Every row gives one point. To make a cloud, some directions were put in groups of two or more. Within a group, all points are equally far from the middle, so they leave a hole (a ring in 2 directions, a hollow ball in 3). The other directions are filled evenly. Then the cloud was stretched, turned, moved and blurred a little. How many holes are there, and how many directions does each take, smallest first?
(in the rows, 128 means zero)

Cloud (20 x 3)
[[117 126 142]
 [151 102  64]
 [135  99  82]
 [112 111 144]
 [175 111  68]
 [110  97 185]
 [ 96  70 160]
 [199 104  93]
 [102  75 195]
 [185 176 134]
 [108 186  73]
 [ 96 114 189]
 [111 146  55]
 [109  90 161]
 [ 88  80 153]
 [155  56  86]
 [162  70 120]
 [149 125 121]
 [ 51 191 126]
 [103 113 171]]
Holes: 0

Cloud (29 x 4)
[[108 172 115 164]
 [ 99  80 191 107]
 [ 57 125 169 145]
 [138 172 126  58]
 [ 77 150 108  58]
 [ 99 165  95 159]
 [116 171 108 164]
 [ 69 112 119  61]
 [ 88  84 188 133]
 [ 79 176 166  92]
 [ 76  91 169  79]
 [157 129 183  86]
 [127 166  69 114]
 [ 88  82  79 123]
 [ 88  81 158  69]
 [145 102 193 103]
 [114 179 135  58]
 [ 82  93  80 134]
 [ 59 148 171 105]
 [ 90 147  66 108]
 [147  79 136  64]
 [113  77 180  84]
 [175 101  94  92]
 [ 63 138 147  70]
 [128 181 177 100]
 [166 132 137 170]
 [135  90 196 120]
 [ 79 140  93 158]
 [137  80 159  67]]
Holes: 2 (2, 2)

Cloud (51 x 6)
[[149  67 157  38 171 126]
 [107 171 116 109  72 106]
 [ 97 143 152  32 154 127]
 [167  53 151  84 122 127]
 [163 131 107  78  86 158]
 [131  96 169  60  84 182]
 [117  79  98 107 161 116]
 [ 94 110 191  45 169 125]
 [127 169 150  65 126 106]
 [161 128 152  64 108 192]
 [108  78 132  74 167 154]
 [ 90  99 169  89 187  96]
 [137 133 128  59  96 175]
 [ 93 143 105 101  85 130]
 [186 128 216 118 152 175]
 [155  34 193  42  74 127]
 [102  95 168  83  97 147]
 [135  96 175  87 184 143]
 [ 93  97 191  80 182 132]
 [127 151 196  91  99 151]
 [118  80 154  61 124 173]
 [123  74 164  49 172 105]
 [115 130 218  93 173 189]
 [108 102 102  39 118 138]
 [121  85 210  34  66 152]
 [139  72 121 141 136 116]
 [115 161 112  95 137 129]
 [127 149 160  83 167 111]
 [ 81  67 163  51 160 113]
 [100 146 185 133 135 174]
 [149  58 161  92 140 130]
 [148 102 162  60  88  97]
 [119 118 195  96 119 168]
 [118  72 164  51 119 177]
 [144  56 144 128 118 158]
 [128 110 149  38 174 142]
 [163 103 136  97 136 100]
 [170 121 184  65  87 184]
 [176 112 132  77  82 140]
 [149 161 107  59  99 118]
 [192 168 119 100  61 120]
 [112 135 203  41  92 132]
 [123  91 153 135 101 156]
 [101  91 139  76  70 134]
 [107 113 143  54  65 184]
 [167 123 184 129 155 146]
 [145  88 133 117  73 117]
 [ 87  88 190  29 139  96]
 [146 137 127 139  72 117]
 [124 148 155 136 171 169]
 [ 96 127 214  80 125 129]]
Holes: 0

Cloud (74 x 8)
[[109 194  99 141 179 114 127 128]
 [113 174 104 106 125  83 167 130]
 [174  78 138 127 119 152 100  81]
 [101 109 161  62  97 142 121  96]
 [ 96 158 119  87 103 190  66 170]
 [128  88 183  57 125 101  63 182]
 [106 161 152 147 138  85 166  57]
 [ 79 154 123  88  81 131 150 164]
 [115 130 137  84 181 114 131   8]
 [123 140 157  53 118 165 147  85]
 [123 213 156 101  62 105 148  71]
 [154 133 156 174 140 134 133 188]
 [ 85 112 123 107 111  70 195  96]
 [181  96 181 157 132  92 153  67]
 [ 88  62 104 140  91 123 110 142]
 [140 158 108 149 168 185 143 193]
 [ 68 140 163 115 100 134 107  64]
 [132  81  64  73 186 126 165 150]
 [142 134 163 175 196 136 136 178]
 [178 112 176 157 143  64 166 107]
 [ 49 126 128 199 113  92 141 129]
 [163 116 169 117 130 193  99 134]
 [153 143 208 142 143 147  92  97]
 [ 90  90 122  77 158 138 100  44]
 [110 171 195  88 157 107 127 166]
 [ 83  90 108 128 188  45 145 119]
 [170 171 134  88  63 114 151 152]
 [ 54 125 113 166 124 113  93  82]
 [136 122 175 137  89 150  94  14]
 [103 159 108 194 174 131 177 128]
 [102  57 151 109 189 119 100  75]
 [162 160 102 138 123 125 103 159]
 [ 87 150 139  54 155 201  87 106]
 [145 131 144  47 175 188  50 148]
 [139 197 170 130 142 107 167 178]
 [101  70 119 106 113 157 118 118]
 [181 193 192  80 182 164 103  91]
 [ 95  89  98 147 119 125 120  82]
 [129 186 108  87 164 108 149  50]
 [140  97 124 149 140 167 186  52]
 [ 57  94 198  99 118 106  94 138]
 [ 55  86 137  73 103 118  87 115]
 [114  79 113 164  77 107 157  93]
 [ 63 152 180 103 142  92 147 122]
 [115 141 206 114 128 169 172  58]
 [150  80 140 128 166 125  87 173]
 [106 139  75 148 190 166 164 151]
 [223  84 158  77 202 111  94  57]
 [151  77 109  70  79 108 164 182]
 [116  84 189  99 115  64  38 158]
 [ 87 104 168 107  65 152  83 105]
 [183 206  85 128 164 180 146  88]
 [174 107  91 131 175 188  85  38]
 [162  90 155  46  54 121 117  86]
 [155 138 170  84 175 197  57 138]
 [104 116 193  57 147  71  80 134]
 [131  82 194  20 185 117 124 129]
 [105 159 142  71 118 146 149  70]
 [113  78 131 142 132 167  91 124]
 [117 206 167  89  47 150 120  86]
 [167  68 184 103  63 103  96  97]
 [ 91 118 175 162 151 117 102  75]
 [ 81 137 185 145 185  65 162 158]
 [ 75  77 107 144 127 154  64 127]
 [144  76 129 156  87  86  80  57]
 [180 157 175 112  89 151  92 142]
 [ 60  71  79 118 173  77  81 104]
 [111  69  92  70 151 137 149 200]
 [107 128 102 167 216 132 106  91]
 [118 127  52  92 157 123 116 106]
 [136  65 170 137  65 125 124 165]
 [108 100 138  48 122 103 193 103]
 [104 102 156 100 114 114 136  38]
 [141  42 118 138 212 118 165 142]]
Holes: 1 (4)

Cloud (108 x 9)
[[127 116 147  46  91  99 173 112 161]
 [135 114  75 123 158  70 119  78  60]
 [125  79  84  77  94 105 192 192 182]
 [137  79 148 129  79  71 167 139 228]
 [165  54  97  78  78  93 153 107 142]
 [172 127  94  77 103 156 140 142 172]
 [ 93 159 122 128 110 102  67 148 195]
 [143 111 144  67 106  36 132  97 159]
 [163 169 115  88 130 138 123  86 195]
 [178  80 107 146  31 119 146 194  95]
 [175  74  70 127 140  81 155 199 160]
 [176 128 166 114 135 104 146 201  65]
 [145 173 157 127 194 122 214 113 201]
 [101 131 114  71 105  88 125  71 117]
 [110 150 142 136 158 136  54 141 194]
 [114 184 127 149 109  87 184 207 200]
 [133 173  90 139 181  88 121 147 131]
 [150  77 129  52 162 145 165 118 180]
 [127 127 163 207 132 163 108 137  94]
 [142 124  81 194 129 113 171 138  89]
 [ 67 175 116 106 106 141 139 150 159]
 [157 178 145 190  90  89 125 195  89]
 [166 114 189 156 159 113 181 134 171]
 [ 86  84 115 126 185 155 150 154  75]
 [158 113 101 185 148 169 135 136  58]
 [166 184 136 149 155 125 146 160  87]
 [ 92 148 128 202 122  73 128 168 150]
 [185 121 172 180 101 161 104 147 126]
 [134 161  78 139 184 120 145 189 134]
 [142 156 105 109 183 173 162 147 171]
 [190 133  61  86  94  95 122 124 169]
 [128  57 107 123  85  76 151 111  56]
 [ 65  92 126 163 139 189 165 130 140]
 [142 101 140  92 167  32 123 165 166]
 [196 105 108 166  78  56 127 107 176]
 [168  93  58 114 123  78 182 150 193]
 [155  75  80 120 139  90 181 207 154]
 [115 120 147  64  92 106 113  77  97]
 [111 140  97 138 182 116 107 167  72]
 [ 66 121 191 150 173 140 110 178 130]
 [129  64  86 146 175  72 105 105  83]
 [117  29 177 140 131 128  86 176 186]
 [120 167 133 141 124  52 111  89  81]
 [118  47  90 138 204 117  57 166 121]
 [ 51  83 132 160  99 102 121 155 199]
 [ 99  59  84 105 104  92 123  98 143]
 [163 109 171 120  72 103 139 126 204]
 [ 86  97  81 176 139  96 157 148 101]
 [153  98 104 144 156 184 185 210 128]
 [181 122 112  58  90 102 130 129 176]
 [146  87 163 109  81  44  72 164 172]
 [ 52 170 156 104 115 143 171  97 164]
 [134 120 121  78 119  73 184 190 143]
 [150 111  74 171 161 110 123 108  57]
 [ 62  59  82 151 141  82 144 197 150]
 [116 130 127 135 172  65  62 168  85]
 [152 132 161 177 166 135 119 164 209]
 [120  68 101  88  68 112 153 216  91]
 [105 163  68 118 105 110 159 126  98]
 [124 156 135 176 173  45 112  87 153]
 [116 112  76 185 122  81 145 113 133]
 [154 171  91 140 154 107 131 205 113]
 [105 178 175 171 159 162 176 113 147]
 [188  84 107 159 164  95 195 105 158]
 [102  97 162  71 156 137 104 140 147]
 [ 98  79 119 166 161 171 131 127  89]
 [178 117  72 136 191 144  59 179 139]
 [113  59 100  70  96 109 194 127 173]
 [ 96  54 110 116  68 111 180 203 100]
 [104 138 113 123 190 154 141 118  82]
 [153 178 120 160  83  78  91 177 141]
 [ 57 147 164 118  83 125 127 157 126]
 [ 85 113 149 101 193 138  92 156 141]
 [ 79  19 128 121 178 147 129 176 213]
 [ 99 113 133  68 118 148 129  84  96]
 [107 123 125  93 136  40 116 114 119]
 [167 128  72 127 209 127 107  97 146]
 [119 127 136 157  75 110 168 205 241]
 [153 128  71  83  93 114 213 128 178]
 [184 143  88  88 113  73 168 139 140]
 [144 162 107  88 107  96 236 155 140]
 [146  31 137 106  83 166 114 175  92]
 [187  88 111 169 140 153 156 181  92]
 [152  46 147 116  64 144 157 131 126]
 [124 102 129  85 149  64 153 167 103]
 [ 69 111  72  89 139 137 141 110 193]
 [186  80 121 179  96  65 126 192 139]
 [111  90  85 183 144 120 108 185  41]
 [ 78 151 157 180 204 101 147 129 181]
 [144 143  67 120 113 115 206 194 134]
 [ 77  92 187 166 120  79 186 210 113]
 [111 124  66 138 152  87 172  83  88]
 [101 126 181 135  50 105 210 219 154]
 [153  76 196 133 168  89  72 181 139]
 [169  53 131  90 154 150 150 140  97]
 [168  99 141 151  49  89 161 144 161]
 [187  78  82 111 102  80 151 177 103]
 [ 83  56 127 121 171 170 147 193  88]
 [136  55 110  99 195 134 182 193 176]
 [ 87 112 165 130 104  44 138 126 148]
 [135 124 138 168  91 139  98 196 234]
 [174  70 115 135  84 142 126 149 196]
 [ 52  97 139 159  88 138 165 117 160]
 [125  88 196 121 180  96 110 148 151]
 [ 83  85 172 112  94  75 143 167 226]
 [148  60  94  96 168  58  99 158  99]
 [118  30 148 148 151 150 124 182  76]
 [169 129 205 143  99 168 125 215  93]]
Holes: 3 (2, 2, 2)
